Each row of a before or after table is a point. One or more steps were done to the points. Then noise was added and the rows were shuffled. The steps act on columns, c1 being the first. What was done? A step turns or swaps two columns, mirrors them in a line or flattens them onto one, adds a multiple of one to another, or multiplies or shifts one. Angles are multiples of 10 degrees, from the lower column toward the higher: turns from -170 to 170, lines from 10 to 170 but not 90. Use the fewest steps. Two steps may share a column if one is a turn and the other turns, adds or multiplies; they go together, in the order done. Otherwise the lowest column goes first.
In the rows, 128 means zero.

Before (13 x 3):
[[173  60 104]
 [ 72 101  99]
 [ 86 118 149]
 [ 77 176 115]
 [ 46 101 109]
 [141 115 166]
 [141 160 166]
 [ 99 132  90]
 [ 80  98  80]
 [137 141  78]
 [ 89 119 130]
 [157 174  67]
 [135 140  36]]
After (13 x 3):
[[ 65 188 118]
 [166 157 200]
 [ 79 133 117]
 [ 63 113 173]
 [ 76 115 111]
 [149 100 103]
 [185 185  81]
 [ 22 159 109]
 [ 90 154 150]
 [140 165 169]
 [137 199 184]
 [ 54 167 118]
 [146  76 133]]
Steps: multiply c1 by 1.3; turn c2 and c3 by 120 degrees

Before (10 x 6):
[[135 105 109 120 141 127]
 [161 165 127 152 144 126]
 [100 136 142 119 128 127]
 [102 101 105 129 121 113]
 [ 99 127 114 148 148 135]
 [125 105 120 126 143 133]
 [106 103 118 133 145  93]
 [101 182 115 149 121 132]
 [112 105 168 126 142  48]
 [ 98 105 124 152 113 120]]
After (10 x 6):
[[113 130  89 115 152 114]
 [120 122  73 142 134 111]
 [125 151  87  84 131 158]
 [112  87  97 128 149 115]
 [120 100  59 137 139 107]
 [128 136 127  92 124 150]
 [118 128 171 129 139 143]
 [118  44 248 129 141 135]
 [123 125 103 139 140 108]
 [128 112 118 118 129 101]]
Steps: flatten c1 and c5 onto the line at 120 degrees; turn c2 and c6 by -70 degrees; turn c4 and c6 by -150 degrees; multiply c3 by 3

Before (9 x 9):
[[227 141  61 197 144 107 173 147 144]
 [195 170 110 118  97 117 193 148 164]
 [ 86 159 171 115  80 119  66 112 149]
 [111 164 162 106  82 178  83 185 110]
 [ 69 110 112 100  69 136 103 182 136]
 [ 65  95 124 112 177 200 101  60 172]
 [216 161  59 118 161 106 134 155 176]
 [ 77 189 170 129 134 116 122 167 157]
 [ 89 122 218  85 107 114  90 168 118]]
After (9 x 9):
[[115 140 109 128  64 134 192 168 170]
 [ 90 113 165  96 102 134  74 152  74]
 [ 95 174 111 119 100 153 105 104  53]
 [114 152  59 112 104 129 142 165 234]
 [134 180 164 150 100 168  68 168  87]
 [ 69  57 125 168 195 165  82 106 107]
 [120 162 221  88 122 162 111 122  83]
 [142 147  60 145  88  53 168 144 224]
 [ 79 172 169 116 158 120 129 195  96]]
Steps: turn c1 and c9 by 70 degrees; turn c5 and c9 by 30 degrees; swap c2 and c8; turn c4 and c6 by -70 degrees; turn c4 and c7 by -20 degrees

Before (11 x 14):
[[125 178 131  97 190 122 105 137 175 144 138 177 155 129]
 [126 148 154 133 151 129 159 179 181 114 165 170 154  87]
 [ 87 146 113  80 124 134 132 142 116  96 152  98 170  64]
 [107 130 126 151 141 156 100 147 126 168 160 120  97 143]
 [131 141 118 108 137 139 149  95 138 129 114 161 123 100]
 [ 88 133 126 154 142 149 129 168 185  95 101 148  90 129]
 [174 135 119 145 177 132 100 107 159 100 155 128 100  97]
 [109 177 134  95 174 169 145 164 135 137 140 121 149  92]
 [158 108 115 151 180  93 135 176 175 141 163 131  86 144]
 [136 176  78 118 138  91 104 115 116 125 106 106 160  70]
 [ 92  92 125 133 138 131 123 152 154 158  90  93 159 129]]
After (11 x 14):
[[127 142 136 148 140 126 148  94 140 130 132 162 121 158]
 [151 145  94 157 129 135 132 141 115  33  83  98  99 180]
 [129 150  96 123 139 108 160 181 179  88  78 168 142 155]
 [125 176 116 142 103 100 102 116 115 118 130 107  70 190]
 [113 108 172 116 123  68 134 174 176 169 100 129 132 102]
 [132 131 155  99 159 132 100 146 127 248 103 119 139 104]
 [133 180 100 156 155  71 105 139 175 175 120 175 122 124]
 [141  93 102 111 136 121 124 153 154 218 164  92 114 142]
 [110 134 158 128 156  86 100 107 162  44  94 128 129 147]
 [137 177 107 151 188 106 144 166 135 157 105 123 126 159]
 [137 131 163  91 154 127 128 168 186  27 153 145 137 135]]
Steps: turn c1 and c4 by 160 degrees; multiply c1 by 0.4; turn c3 and c13 by 110 degrees; turn c5 and c6 by -60 degrees; multiply c10 by 3; turn c11 and c14 by -160 degrees

Before (9 x 20):
[[105  68 105 139 183 180 132 112 116  95  96 160 137 102 153 125 132 110
  118 165]
 [120 121 108  89 206 181 131  79 124 138  95 120 179 103 130 105 163 148
  121 159]
 [116 118 114 119 176 221 109 147 123 116 110 100 141 109 106 150 142 113
  123 185]
 [147 228 172 169  53 115 148 142 197 190  32 115  86 132 152 138  99 123
  111 138]
 [118  66 138 103 162 135 127 112  99 129 101 113 117  99  77 136 105 120
  140 121]
 [ 96  72 170 175 181 150 108 139 107  95  98 118 153 141  93 131 169 116
  168 147]
 [126 113 121 145 181 207 189 146 107 105  76 113 153 152 108 138 149 105
  130 127]
 [204 249 147 151  69 121 106 153 178 165  46 128  85 117 176 135 109 103
  153  90]
 [117 110 121 137 197 167 115  99 119 108 103  95 139 149 132 135  80 151
  137 143]]
After (9 x 20):
[[132 111 119  96 175 201 171 144 111  78  77 107 152 106 106 124 141 102
  130 105]
 [ 95  72 105 130 160 184 138 118 112  71  96 161 137 149 146 151 163 108
  122 149]
 [102  77 164 158 162 154 160 135 106  73 100 119 153  99  92  93 169 120
  173 112]
 [192 251 147 150  86 124 131 151 181 192  42 130  82 163 180 182  84 100
  150 118]
 [113 120 107 111 215 184  92  77 124  94  98 117 183 148 129 106 174 148
  113 120]
 [152 225 173 127  86 111 172 142 198 220  27 115  83 128 153 164 115 122
  114 162]
 [112  65 139 119 157 138 110 115  99 111 109 111 117 153  81  81 112 116
  143 146]
 [106 128 114 139 170 222 109 144 118 101 114 102 137 146 100 128 185 114
  120 151]
 [126 107 124 133 180 170 127  94 127  75 102  93 141 108 135 141 107 158
  136 171]]
Steps: mirror c1 and c14 in the line at 10 degrees; turn c4 and c7 by 60 degrees; multiply c4 by 0.7; turn c5 and c10 by -30 degrees; add 0.3 times c13 to c5; add 1 times c15 to c16; turn c17 and c20 by -50 degrees

Before (14 x 48):
[[140 123 127 186  76 120  58  93  63  65  92 126 199 147 145 196 148 179
  130 130 129 151 127 173 109 194 103  72 124  56 138 135  92 114 128 114
  122 113 150 125  95 100 136  75 162  72 158 155]
 [158 113 169 102 182  70 174 197  94 167 132 130 143 172 112 154 117 169
  110 122 145 102  84  62 137  87 137 118 167 130 151 193  28 133 184 104
  166 120 206 131 119 114 108 183 126 182 103  79]
 [ 78 145 167  71  73 101 160 104  72 132 185 119  53 150 129 146 151 167
  110 131 154 104 120 169 146 106  80  99 160 175 165 205 135 103 144 136
  172 159 118 140 147 197  85 135 156 103  72  91]
 [115  84 135 131  82 133  76 112 161 152 154 140 136 142 101 118 148  97
  116 140 103 100  96 128 109 120 169  74 108 140 159  79 111 108 118  99
  141  89 196 153 143 146  92 107 124 139  70 120]
 [117 125 202 128 147  68 144 119  98  91 140  95  91 127 119 144 105  76
  168 167 215 127 143 109 135  91 124  64 138 138 150 158 131 159 115 167
  249  73 103  81  82 139 166 107  90 100 154 109]
 [122 114 117 153 193 143 157 125  88 151 116 132 158  97 118 159 104  60
  136 111 163  89 134  80 126 147 118  76  97 155 107 151 124 165 158 137
  122 128 193  91 118 177 125 165 153 223 118 144]
 [119 163  98 114 102  77 113 170  83 132 139 112 124  81 126  91 145 100
  112  92 133  61  89  49 135 155 108 100 124  87 111 119  90 169  73 177
  153 108 130  19 128 152 150  86  99 135  82  32]
 [100 141 151  52 183 175 125  94 163 174  91  92 145 125 176 135  52 156
  176  72  64 129 144 169 107 150  81  93 104  43 133 161 106  63 118 200
  116 140 162  99 108 109 117 119 118 161 131 115]
 [128  60 105 111 138  76 170  54 171 164 133 150 143 100 126  92 206  98
   72 148 128 108 104 157  39 133 150 212  96  94 100  83 150  54 189 136
  101 171 124  54 113 101 116 147 161 169 109 143]
 [ 95 174 108 154 111 115 190 168 103  80 121  54 100 133 134 146 129  78
  119 131  83 142 123 103 107 152  73  74 153  98 107 164  92 135 161 168
  122 134 126  60 134 227 122 100  96  88  86 122]
 [ 82 194 116 136 138  99 129 120  80 142  26  41 183  73 102  79 144  61
  130 135  60  70 143 104 185 116 175 139 120 179 110  80 129 142 193 147
  196  97 214 155 136 129 138  75 126 147  72 127]
 [101 118 133 118 161  95 141 118 155  96 182 130  82  32 171 178 113 146
   69 168 122 119 112 176  56  96  90 115 153 108 127  65 167 233 164 101
   50 158 157  78  94  66  55 150  43 146 130  79]
 [ 93 123 123 138 194  87 112 144 148 160 186 104 160 167  79 178 153  72
  153 112 127 167 105 117  67 140 135 136 156 147 174  49 188 125  69 172
  193  86 140  56  83 121 103  84 171  66  97  99]
 [173 119 172 143 140 180 149 169 118 131 154  57 123 143 109 144  74  96
  136 156  74 130  76 156 140 146 122 106 131 166 129 122  51 152 140 117
   98 118 119  49 154  67 173 150 109 139 120 180]]
After (14 x 48):
[[ 83 149 178 131  79 123 136 114 159 152 141 139 139 141 101 117 146  94
  118 142 103  89  96 123 109 120 168  71 108 138 160  79 112 106 118 101
   77  90 195 157 145 142 109 103 122 137  68 123]
 [112 101 172 103 186 117  76 198  95 168 104 128 144 176 115 159 121 170
  110 119 146 104  83 217 136  87 137 117 165 133 154 193  27 135 184 105
  157 122 203 134 119 114 107 183 130 182 103  79]
 [179 148  71 152 110 116 111 168 101  80 137  54 102 127 136 146 130  77
  119 131  82 123 119 151 107 154  75  73 151 101 107 163  90 131 158 167
  187 133 125  60 133 226 145 102 109  85  85 122]
 [201 162  87 137 139 130  62 119  83 140  54  42 180  72 102  78 147  58
  131 135  63 131 142 170 185 118 179 137 120 179 110  79 129 142 193 146
  106  97 218 155 136 129  66  75 126 146  72 126]
 [128 140 189 125 143 152   8 117  96  90  88  92  91 123 114 143 105  77
  168 166 215 166 143 187 136  93 125  63 136 137 151 152 132 156 114 167
   99  75 102  81  84 141 123 106  99 103 154 110]
 [145 157  88  52 183 130 139  96 164 169  83  94 144 122 176 134  53 157
  173  75  65 120 145  68 110 152  82  94 104  40 130 162 107  63 115 200
  128 138 161  97 109 107 134 120 119 161 135 117]
 [122 158 138 117 162 188 194 118 156  98 165 126  84  33 169 180 113 143
   66 171 123  52 110 123  58  94  89 112 152 110 125  63 168 233 164  97
  169 157 155  79  91  69 131 148  68 151 128  79]
 [129 163 167 139 193 144  75 144 149 156 175 105 158 169  80 175 149  70
  153 109 128 107 101 171  68 139 135 133 155 147 174  51 189 125  67 174
   90  84 138  56  87 121 172  81 161  65  94  99]
 [112  81 175 143 137 115 147 170 118 133 118  59 124 145 109 142  73  97
  139 155  72 171  76  71 141 148 122 109 129 166 127 117  55 154 138 116
  155 120 117  48 151  65 124 151 116 140 118 177]
 [ 64 136 127 114 142 182 139  53 172 164 149 151 140 103 123  92 207  99
   73 147 125 115 105 148  37 135 152 214  94  96 100  82 149  53 189 132
  175 166 123  53 116 103 109 148 150 170 108 140]
 [166 132  97 111 104 102 109 173  81 129 157 112 122  87 123  94 146  99
  110  91 136 136  88 219 132 155 108 100 124  87 114 118  88 167  73 176
  109 105 129  23 130 157  60  87 110 137  80  30]
 [116 134 106 153 194  84 122 125  90 150 125 131 162  95 118 159 105  59
  139 109 165 117 135 148 122 148 119  77  98 155 108 149 120 160 156 135
  159 127 194  88 117 179  88 161 143 225 116 143]
 [156 173 159  71  73 176  73 104  71 132 148 118  53 153 129 149 154 172
  108 134 152  80 119 123 145 104  81 101 159 175 169 204 134 104 143 138
  144 161 121 139 147 198 112 135 151 104  71  91]
 [121 118  86 189  79 167 160  92  63  67 101 126 202 149 145 193 143 179
  131 129 129 142 128 105 109 192 102  72 124  55 141 137  91 114 128 115
   63 115 150 127  99 100 151  76 152  75 159 154]]
Steps: turn c1 and c2 by -100 degrees; turn c3 and c11 by -40 degrees; add 0.7 times c27 to c3; turn c6 and c24 by -130 degrees; turn c7 and c37 by 110 degrees; mirror c22 and c43 in the line at 40 degrees; multiply c45 by 0.7

Before (14 x 64):
[[147 133 144 132 141 117 125 142 107 136 116 103 121 121 124 130 120 150
  172 140 147 137 119 136 127 147 154  99 124 145 114 132 127 122 113 133
   79 106 122 139 162 134 149 114 140 136 115 122 120  98 135  86 125 132
  127 123 114 126 124 141 113 135 109  95]
 [140 135 147 146 106 140 113 130 136 113 169 132 131 137 137 120 129 116
  113 113 131 113 122 119 135 144 126 143 167 141 127 137 115 114 118 151
  119 107 159 137 126 144 131 173 140 141 116 136 133 126 127 144 115 128
  118 127 109 132 144 132 119 130 105 142]
 [144 135 130 141 136 117 155 125 122 128 107 131 135 124 126 119 133 135
  124 112 119 126 130 123 133  82 136 114 120 107 136 140 117 121 136 118
  125 115 124 131 124 148 138 129 145 151 117 128 123 132 120 127 143 137
  119 124 130 125 133 135 115 133 107 120]
 [146 143 123 143 129 123 132 129 134 113 108 131 130 110 137 122 114 143
  111 127 130 134 117 112 136 142 134 164 120 122 133 112 139 120 127 120
  123 249 126 113 124 124 130 114 147 127 148 123 148 132 135 118 141 119
  140 132 118 118 143 117 115 121 103 139]
 [140 142 148 150 110 116 127 126 130 114 113 113 139 109 136 136 119 128
  110 136 116 117 142 142 132 132 131 101 146 130 133 148 125 137 118 127
  107 125 124 126 120 121 130 111 133 134 140 128 135 121 134 136 138 134
  148 118 126 122 104 143 158 134 137 161]
 [144 134 128 159 108 119 115 121 127 127 149 118 128 112 122 126 108 105
  122 141 113 121 119 128 137 126 123 105 121 138 109 139 124 175 151 113
  121 122 121 142 187 143 124 123 117 146 115 125 122 131 131 110 115 143
  121 119 118 123 116 139 114 127 108 140]
 [133 143 144 133 139 124 124 123 130 115 118 127 144 120 137 115 126 138
  124 115 116 135 129 131 133 147 120 121 123 136 140 141 149 166 121 126
  118 107 125 138 125 139 124 133 126 135 115 125 120 134 130 136 118 127
  125 117 126 134 136 115 114 122 103 155]
 [119 135 111 130 141 135 145 124 117 142 116  80 136 131 134 138 108  97
  123 138 123 124 115 114 108 127 123 104 123 143 138 130 133 112 113 129
  125 103 161 129 115 132 126 110 147 133 130 126 122 127 118 142 137 123
  152 119 120 137 143 112 111 121 109 135]
 [134 120 146  73 102 119 123 125 135 152 107 136 124 139 137 122 152 145
  113 142 108 128 124 133 120 128 128 140 137 119 111 101 118 115 110 111
  121 111 126 138 132 125 143 115 140 129 117 126 158 128 134 108 115 135
  134 192 137 138 109 113 148 133 118 158]
 [139 135 146 156 127 155 123 122 137 110 130 138 128 115 121 142 111 146
  120 142 106 121 126 116 130 147 132 123 123 137 137 131 118 114 168 147
  126 133 143 127 185 122 129 112 132 151 151 148 173  98 121 141 110 118
  141 117 110 137 118 116 115 116 101 113]
 [141 120  91 140 141 116 118 153 103 112 107 137 130 134 114 138 112 147
  126 124 125 136 126 119 135 120 120 120 121 143 120 140 125 120 114 160
  119 118 123 139 138 120 130 118 146 138 120 124 119 100 122  99 120 124
  149 138 120 126  74 144 133 128 106 149]
 [143 131 142 161 140 122 137 143 109 114 125 121 121 122 135 115 116 150
  116 144 167 118 114 127 124 142 137 118 122 137 118 132 164 132 116 115
  125 118 135 145 133 121 125 113 139 119 114 133 122 118 135 141 129 138
  152 119 140 143 143 127 122 110 123 120]
 [127 137 134 129 121 119 127 125  65 114 121 133 142 111 119 153 130 144
  139 128 109 136 117 158 120 148 119 109 120 144 137 127 125 119 127 123
  123 122 132 108 122 125 150 111 133  88 130 138 121 129 124 138 117 162
   44 121 142 131 124 110 127 122 116 155]
 [144 109 146 158 136 133 116 123 128 123 128 136 146 112 118 123 111 126
  126 109 124 135 120 134 133 136 121 129 151  76 130 129 116 119 132 116
  124 126 129 137 123 152 139 127 123 148 131 153 126 135 129 133 130 130
  141 124 140 124 117 117 197 131 117 147]]
After (14 x 64):
[[139 136 139 155 127 154 123 122 136 110 144 137 127 115 119 142 112 147
  120 142 107 123 127 117 130 148 131 124 132 137 138 130 118 115 168 146
  125 132 143 133 185 123 130 112 133 150 151 148  91  98 133 142 109 120
  141 116 110 136 118 116 114 114 102 160]
 [142 121 119 141 140 116 118 131 103 111  86 135 130 135 115 140 113 147
  127 123 124 136 127 120 134 120 121 119 104 143 117 140 125 122 114 160
  118 125 124 120 137 119 130 117 147 138 120 125 150 101 141  99 119 123
  149 138 117 124  73 144 132 131 108 131]
 [143 135 144 140 135 118 156 119 122 126 116 131 136 124 127 118 132 132
  124 111 120 127 128 125 134  85 137 113 129 107 135 141 115 120 136 121
  126 124 123 127 123 148 138 129 145 151 117 127 122 132 136 127 141 137
  119 124 131 125 135 135 116 134 107 120]
 [142 131 139 162 140 123 136 127 109 113 136 120 122 121 135 115 117 150
  115 144 166 118 115 128 122 142 138 118 112 136 119 131 165 134 117 115
  127 124 133 109 133 122 126 113 139 119 113 134 125 118 130 143 127 139
  154 122 140 144 144 128 122 112 121 120]
 [147 131 148 131 139 115 125 129 107 136 134 103 121 121 125 130 120 150
  173 138 147 138 121 135 130 147 155  99 114 143 112 132 127 123 113 131
   79 119 125 115 163 136 150 113 141 135 114 123 102  98 128  86 126 133
  125 125 110 127 124 140 114 134 109 103]
 [128 134 137 131 123 120 127 120  68 114 127 133 143 112 118 153 129 144
  138 128 109 135 118 157 119 149 117 109 127 143 137 129 124 119 126 121
  125 125 131 146 123 127 151 111 134  87 128 138 154 129 121 139 118 162
   43 122 142 131 123 109 127 123 115 135]
 [134 143 146 134 137 124 125 122 129 116 135 128 145 121 137 117 125 138
  125 115 118 134 129 131 132 146 120 121 132 137 141 140 149 165 122 125
  118 118 125 118 126 139 123 134 126 135 115 124 154 134 132 138 120 129
  126 115 126 132 135 116 113 123 105 136]
 [119 134 126 128 140 134 144 123 117 141 108  79 136 130 134 140 109  99
  123 138 123 124 115 117 108 127 123 102 131 142 138 129 134 113 113 129
  125 120 161 133 115 134 127 109 147 135 130 126 139 126 137 142 134 123
  151 117 121 136 141 111 111 121 111 127]
 [139 141 151 149 110 116 125 145 129 113 131 113 139 108 138 134 119 128
  110 135 116 116 141 142 134 132 131 101 137 131 135 147 125 138 117 127
  107 126 123 128 122 122 130 112 132 134 141 128 152 121 122 135 137 134
  149 120 126 122 104 143 157 134 135 150]
 [141 136 108 146 106 140 114 167 137 112 171 133 129 137 137 120 129 116
  111 114 130 112 121 121 135 145 126 145 138 142 127 137 114 114 117 151
  120 120 160 122 127 142 129 170 141 142 114 136 136 125 135 144 114 127
  120 126 112 132 143 132 122 129 106 139]
 [144 135 112 161 108 119 117 119 128 128 141 118 127 113 122 126 109 105
  121 140 111 120 120 129 137 125 123 104 131 138 109 140 122 176 152 114
  120 127 123 115 187 143 124 123 117 145 113 126 141 131 134 109 116 143
  121 118 118 125 116 139 113 129 110 129]
 [133 119 153  72 102 118 124 136 133 151 130 135 123 140 137 118 152 144
  114 143 107 129 127 133 120 128 129 139 133 120 112 102 117 115 112 112
  121 122 125 116 132 123 144 115 139 129 119 126 138 129 128 109 114 134
  132 193 139 138 110 114 150 135 119 169]
 [145 108 141 159 134 133 115 148 127 123 141 137 145 110 119 123 111 125
  125 108 123 136 117 134 132 134 119 127 141  76 131 129 117 119 131 117
  124 127 128 120 124 150 138 127 124 147 133 155 143 135 132 132 130 131
  140 125 140 126 118 116 196 130 115 136]
 [146 143 141 144 130 122 131 119 136 115 111 131 131 112 139 122 115 143
  109 128 131 133 117 112 137 143 134 163 124 120 134 114 139 119 128 119
  124 180 127 138 126 126 128 112 149 129 150 122 129 134 113 119 140 122
  140 133 118 119 143 119 114 122 102 150]]
Steps: turn c3 and c11 by 50 degrees; turn c8 and c29 by -70 degrees; multiply c38 by 0.4; turn c40 and c51 by 150 degrees; mirror c49 and c64 in the line at 60 degrees

Before (8 x 64):
[[138  94 154 120 130 102 121 137 121 145 162 122 111 149 170 137 144 135
  135 130 137 151 151 131 160 111 136 117 182 118 112 125 161 100 169 140
  150 142 101 143 162  96 148 123 112 104 125 116 122 105 117  58 127 148
  119  70  84 138 115  97 145 132 135 110]
 [155 114 137 105  87 128 165 135 121 156 149 155 110 102 124 135 124 113
  122 167  97 117 128 152 162  89 126 135 109 118 105 187 116 112  95 137
  125 135 127 132 109 115 141 116 113  96  93 124 149  95 143 110 133 134
  122  70 128 110 158 105 109 128 115  49]
 [105  70 152 139  98 113 137  96 130  65 143 115  98  85 147 113 144 132
  114 166 122 113  91 150 160  93 135 115 113 141 127 155 126 102 117 108
  124  60 131 119 164 118 142  90 109 142 112 207  90 100 156 149 119 144
  161  81  76  73  93 106 136 145 130 135]
 [100 129 116  96 249  87 127  69 109 141  77 128  94 145 165 157 109 135
  134  87 151 147 157 150 123 123 121 112 120 110 143 130 145 141 152 138
  116 126 137 121 135 117 142 121 121 116 118 111 143  93 161 150 130 140
  122  74 111 148  94 102 135 155 121 113]
 [148  95  73 136  99 133 127 112 127 132 163 167  99 150 138 112 106 145
  136 131 117  37 135 153  99 126 133 147 122 120  93 116 128 180 154 143
  127 120 105 147 127 122  95 110 133 155 115  93 139 125 125 132 138 136
  120 135 141 117 111 170  90 149 132 132]
 [130 108 148 154  78 139 161 132 179 161 132 136 114 142 128 116 150 148
  129 171  97 143 158  92 131 143 130 132 131 113 225 144 129 114  35 109
  128 120 127 142 113 124 111 145 171 137 141 210 142  99 162 142 114 139
  204 221  89 148 127  84 133 139 117 122]
 [ 99 117 154 142 100 119 164 129 116 145 146 131  84 101 106 135 100 144
  117 142  95 156 162 129 116 131 135 119 122 121 128 120 139 117 147 111
  194 153 114 112 148 125 150 144 118 141 133  87 148 109 140  93 117 158
  129  89  75 117 113 121 146 154 139  81]
 [107 108  94 154  91 136 128 131 153 155 165 162 108 132 171 132 122  80
   86 165 180 132 153 111  89  71 140 147 167 112 138 161 141  95 148 110
  121  98 143 125 168 122 113 140 108  98 108 146  64 113 160 129 125 116
  130 149 129 121 149 140 146 133 139 119]]
After (8 x 64):
[[ 96 114 154 142  99 120 161 132 117 145 144  95 154 104 107 107 101 146
  121 142  96 157 165 129 120 128 134 119 123 120 126 118 137 117 124 112
  193 156 109 109 148 130 150 142 119 137 128  86 151 123 140 129  90 155
  131  86  74 118  98 122 144 153 135  78]
 [128 112 152 159  81 140 163 132 181 160 136 141 146 141 129 201 151 147
  130 136 100 142 157  91 131 141 132 129 135 113 226 142 130 111 179 110
  129 121 128 144 110 128 114 147 170 141 143 210 144 116 167 139 118 140
  205 221  89 146 114  81 134 137 116 125]
 [148  98  75 133 101 137 131 112 132 125 162 132 132 150 143 113 108 143
  136 111 117  37 133 154 101 124 131 125 120 120  93 119 125 180  96 143
  125 123 105 150 128 125  98 105 133 151 115  93 138 130 121 166  96 137
  118 138 140 116 114 174  87 149 133 132]
 [102  71 150 136  98 114 140  99 128  66 144 150 147  84 144 149 143 126
  114 150 120 114  92 151 160  91 136 142 111 144 125 155 125 105 121 107
  123  61 131 117 164 120 145  90 106 142 110 205  89 123 160 117 102 140
  159  84  78  73  76 106 134 146 131 134]
 [142  97 153 125 132 102 122 135 121 144 158  59 138 149 167  90 143 139
  130 136 138 149 153 130 159 105 133 143 181 119 113 125 166 100 107 146
  153 143  99 143 162 100 145 123 112 103 117 112 122 116 118 118 115 144
  121  65  83 141 104  97 145 127 133 114]
 [ 95 134 116  95 248  91 126  66 109 143  80 152 136 145 167  91 111 135
  133 129 152 147 156 149 123 125 123 130 121 111 141 130 141 141 129 142
  117 129 137 125 135 119 146 119 114 116 122 117 142 114 159 128  95 140
  122  70 114 148  85  99 133 156 123 110]
 [107 109  95 156  91 137 128 131 153 154 163 129 139 133 169 109 126  80
   88 122 184 129 153 112  88  71 139 125 169 114 138 166 141  95 119 111
  121  97 144 126 164 124 117 141 112  99 107 144  61 123 163 161 111 116
  132 149 128 123 152 140 148 131 138 118]
 [156 115 133 103  88 123 167 134 121 155 145 109 130  99 120 150 121 111
  121 132 102 121 130 150 159  88 124 200 109 116 114 188 116 113 158 135
  126 135 125 129 108 110 141 112 118  96  92 121 152 114 142 158 108 133
  127  68 131 111 156 103 108 125 112  50]]
Steps: turn c20 and c28 by 70 degrees; add -1.5 times c4 to c28; swap c12 and c52; turn c13 and c53 by 110 degrees; turn c16 and c35 by 130 degrees; multiply c50 by 0.4; add 0.3 times c57 to c59
